Rows are points. To make a cloud, some directions were put in groups of two or more. Within a group, all points are equally far from the middle, so they leave a hole (a ring in 2 directions, a hollow ball in 3). The other directions are filled evenly. Then the cloud was stretched, turned, moved and blurred a little. How many holes are there, and how many directions does each take, smallest first?

Cloud (13 x 2):
0: -36 -28
1: -36 -25
2:   5  35
3:  19  15
4:   7  34
5: -29 -43
6: -19  28
7:  11  30
8:  -5 -46
9:  -2 -44
10:  17 -19
11:  18  20
12: -37  -8
Holes: 1 (2)

Cloud:
0:   4 -33  -7
1: -16 -15 -24
2:  40  10  23
3: -45  -9 -12
4:   6   1 -31
5: -55   5  -3
6:  40 -11  -5
7:  35   6 -17
8: -56   5   3
9:  -5  50  -2
10:  32  26  19
11: -51   1  -9
12:  45  12   9
13: -38 -26   9
14: -18  -3  47
15:  42   1  -7
16:  16  -1 -28
17: -53  20  -6
18: -55   5   0
19:   2 -38  -1
20: -33  38 -19
21:  38   2  29
Holes: 1 (3)

Cloud:
0:  16   5 -32  21
1: -41   5  13  14
2:  25  -2 -48  18
3:  33 -33   2  23
4:  -6   3   8  37
5: -29 -62  -5  30
6:  15  24  34  55
7:  38  19 -47  -3
8:  44  31  40  16
9:  19  24  -4 -12
10: -19  -6  47  52
11:  -2  13 -12   4
12:  16  -6   8  37
13: -41  18  -9 -10
14: -42   2  23  -4
15:  42  10 -35  -1
16:  46  22  32 -21
17:   9 -35  -2  36
18:  -8 -29   9   3
19: -39 -47 -16  20
20: -25  -7   2 -42
21:  16  33  19 -23
22:  41  -9 -26  38
23: -17  54  -1 -30
24:  18  36  36 -12
25:  31  -9  18  29
26:  13  26 -17 -21
27:  15  37 -16  25
28:  45 -24   0  -3
Holes: 0

Cloud (56 x 6):
0:  18 -14  -4  50   0  12
1: -32 -34  -2 -10 -23   7
2:  -8  -7   8   8  53 -13
3:  -1 -37 -21 -38   7 -45
4:  -7 -40 -42   5  31  19
5:   6  -6 -10  19   9 -64
6: -37 -16  -7  20 -22   2
7: -12   6   1   0  49  -7
8: -17  14  26  20 -15  -5
9:  22 -17 -66  30   1 -14
10:   5 -12 -67  27   9  -1
11:  41  -4 -25  -8  41 -21
12:  54 -24  14 -24  -5 -39
13:  18 -14 -29 -45 -31  -6
14:   7  27 -32  21  32 -22
15: -21  -6  27  -5  27 -30
16:  22 -39  -8  -8  37  18
17:  25 -74 -19  -9  -3 -27
18: -19 -25  -6  45  10 -30
19:  27 -57 -48  -9   0 -28
20:  16 -62   7  -6   3  18
21: -31   1   6  34   9 -19
22:   0 -19  33 -40 -10 -36
23:  10 -13  -1 -53 -13 -38
24:  16 -22 -25  47  -1  20
25: -20  -4  20  10  35 -28
26:  30  -2 -23  18  18 -57
27:   1   4  49  -4  -7 -11
28: -22  -8   8 -19  40  -4
29: -29 -55 -15  -7   1 -20
30: -12 -31  17  -8  41 -32
31: -13 -31 -39  41  17  12
32:   4 -57 -21  38  -8 -30
33: -15  30  16   8   8  -1
34: -30 -52 -12 -10  18  -6
35:   9 -31 -21 -25 -54 -20
36:  41   7 -34  33  12 -21
37: -10 -13 -65   5   7   4
38:  -1 -58 -39   5  -5 -36
39:  12 -49   5 -15  31 -47
40:  12 -20   6  43 -19  15
41: -14 -27  18 -23  23 -44
42:  38 -66  -5 -23 -12 -24
43:  27 -36   9  39 -23 -30
44:  -4 -25 -14  38   0 -53
45: -22  13 -39  29   1   6
46:  12   4  -8 -45   1 -42
47: -22  18  25  13   4 -10
48:  18 -70   2   0 -26  -2
49:   3  27 -32   9 -23 -37
50:  32 -33 -19 -22  29 -50
51: -10 -47 -30   1  34  15
52:  -3   9 -60  25  -1 -15
53:  -8 -29 -48   8 -19 -41
54:  25  16 -24  20 -36  13
55:  27   1 -13  44  -1  14
Holes: 3 (2, 2, 2)

Cloud (56 x 6):
0:  -7  14  21 -14 -32  57
1: -29  -9 -24  -7  -2  17
2:  17  35 -22  21 -57 -19
3: -40  10  -2  -8 -50  -2
4:   6 -12  43   5 -14   9
5:  -3 -30 -16   0   0  38
6:  56   5 -20  40  22 -16
7: -18  27  12  -6 -36 -25
8:  27  10 -27  22 -62 -16
9:  30  53 -11  24  24 -29
10:  24  14 -39  26 -60   9
11:  54  10  14  -1   8 -13
12: -26  29 -32  16 -55  33
13:  10  -5  36  39  -6 -14
14:   2   0  34  24 -20  49
15:  45  19   3  -5 -35  21
16: -39   5 -30  13 -24  16
17:  11  12 -16  56  13  22
18:  25  18 -30  24 -65  10
19:   6  41  10  16 -20 -39
20:  28 -16 -30 -20  17 -36
21:  -2  39   0  48  12  21
22:  34 -20 -29  12 -42 -21
23:   2  36  11 -10 -18 -33
24:   0  32  -9  33 -66  40
25:  19  20 -35  23 -56 -23
26: -13 -37 -11 -14 -17  16
27:  32   7  21 -14  24 -27
28:  23   0 -45  39 -24  18
29: -18  12 -20  12  29  17
30:  -2 -42  -8  14 -41  -3
31:  13 -13  15 -19 -51  -4
32: -12 -39 -11 -10 -16  20
33:  39  19   9 -24 -20  -7
34:  15 -19 -25 -29 -21 -24
35:  30  31   4  30 -41 -21
36:  10  11  20   3 -37  61
37:  -7 -36 -12 -18 -12  -2
38:  19  10 -21 -23 -52  47
39:  -6  41 -27 -15 -46  32
40:  24   4 -44  32 -19 -41
41:  -3  -3 -32 -21 -36  49
42: -22   2  25 -25 -40  20
43:  30  27   6 -13 -21  42
44:  15  28   7  36  22 -51
45: -19  11 -18 -24 -48  51
46: -26   9 -36  33 -13  18
47:  28 -29 -20  -7 -41 -18
48:  48  -3 -24  32  18  16
49: -16 -11  -7  -2  30 -12
50:  -8  40  -1  18  26  23
51:  26  -4  28  -8 -31  -9
52:  32 -25 -27 -18 -27 -19
53:  32  21   6  17 -43  42
54:  38   1 -26 -15 -53  20
55:  16 -20 -29   4  -1  43
Holes: 3 (2, 2, 2)

Cloud:
0: -25  -2  20 -39   3  26   9  51
1:  25   6  31 -19  -1 -37   6  47
2:  -3   7 -27  24  31 -12  44  12
3:   7 -14  43 -38 -19  15 -44   8
4:  50  41  10 -10  -9 -21   2  23
5:  -7  34  13   6  46  27   0  17
6:  15 -10 -12 -60  19 -12  19   8
7: -18 -21  24  19 -17 -18 -23  22
8: -25   4 -25  -7  -6  24  37  36
9:  11  40 -26  27 -19 -22  18  29
10: -39 -19  -5  55  29  39   8 -17
11:  68   8  16 -10  15  24 -10  11
12: -57  14 -23 -30 -21   5  -4  15
13:  30  26  42 -13  24  69 -33  17
14:  22  28  -6  20  21 -12  22  39
15: -29  33 -19  -5 -30   3  29 -13
16:  38  -9 -48  -9 -14  16 -28  26
17: -17 -37   4  -3 -43  -4 -40  -3
18: -25 -12  53  14  -5 -26  59 -20
19:   0  24  30 -12  53  15  37 -20
20:  53  19   5   7  18  44   8  -9
21:  30  -7 -31  -5   5  10 -12 -29
22:  13 -51  -9 -22  21  10  17   0
23: -31  15   7  33  -7  16  -9  42
24: -28  37  22  13  -6  20 -22   8
25:  -2  33 -39  26 -20  27  22   9
26:  30  20  -9 -34   5  52  -1  16
27: -28  -2   9  46 -15 -16  42 -26
28:  34  12  -9  41   1  24  45  19
29: -45 -12  19  21 -14   1  45  -9
30:  31   3  23 -16 -37 -12  27 -50
31:  -5 -33 -17 -40 -14 -35  35 -31
32:  -8 -54  10  23  11  -9   5 -12
33:  24  -1  24  39  -3  -7  61 -22
34: -21  -3 -20 -11 -19 -12   1 -66
35: -49 -26   3 -42   1 -40 -35   4
36: -16 -26 -31   2 -42 -26   2  39
37: -48  -6  10   8  -3 -17  56 -31
38:  29 -26  28 -11 -51   5  12 -19
39: -14  -3 -29  40 -20   8  46  23
40: -22 -52  41 -11   2 -14   7 -13
41: -53   0  53 -34  23  -8  13 -16
42:  18 -15  48 -58   9  13 -31  26
43: -46 -24 -19  46  31  28  15 -16
44: -56  -7  -9 -19  12 -51 -15  32
45:  30  -6 -53  -4 -33 -26  -3  11
46: -31 -29 -10 -31  11 -36 -50 -24
47:  -9  -8  13  32 -10  -7 -46   2
48:  23 -34 -23  17 -38  29  -7 -26
49:   4  13 -20   1 -58 -15 -22  -1
50:   9 -20  31 -29 -45  17 -27  11
51:  23  -8   4  38 -41   1  23 -21
52: -24  -4 -10 -52  46 -27  10 -11
53:  -7  24  60   2   0  13  -6 -38
54:   5 -16  19 -45  27  43 -47  11
55: -35  23   9  13  15  18  -7  43
56: -45 -39 -51   5  17  27  17 -14
57: -11 -19   1  33 -17 -56  15 -38
58:   6 -30  21   4  45  26  45  12
59: -11  21  58  -8  55  18  22   3
60:  -7 -41  27 -19  -9 -25 -21 -31
61:  16  -5  27  10  12  44 -55  -8
62:  16  35 -11  24 -32 -11   7  29
63: -15 -25  -8  -2  13  47 -38 -41
64: -17   8  -8 -13   1   5  30 -56
65: -38 -34  26  45   9  25  -8  13
66: -11 -61  26 -14 -36  32  -2   2
67:   4  -8   3   8  12  14 -52 -28
68: -31   6  14  52 -22  14  -6 -12
69:  44 -18  -3   4  19  54 -33  -8
70:  15 -24  65  43  -5  40  -6   1
71:  21  47  13   1  28  17  -9  13
72: -43 -13   7  19 -28 -30  15  20
73:  25 -34 -13 -32   5  -5  11 -22
74:  16  29  -2 -32  30  37   2   6
75: -49  38  -8   2  12 -23   0  31
76: -21  19  21  15  23  25 -28 -29
77: -31 -13 -62 -17  14  11   5  43
78: -37  -9  10  50  29  25 -19  11
79: -17 -26   5  40 -23   4 -46  13
80: -17 -63 -31   9 -40  10   2  -1
81: -43 -18  16 -36 -21 -52  -2  15
82:   5 -43 -26  12 -23 -34  10 -30
83: -14 -20 -15  -6 -14  14  49  33
84:  18  16  20 -14 -34 -45 -12  24
85:  27 -36   0  34  24  21 -21  10
86: -13   8  25 -30  37 -40  21  38
Holes: 2 (3, 3)
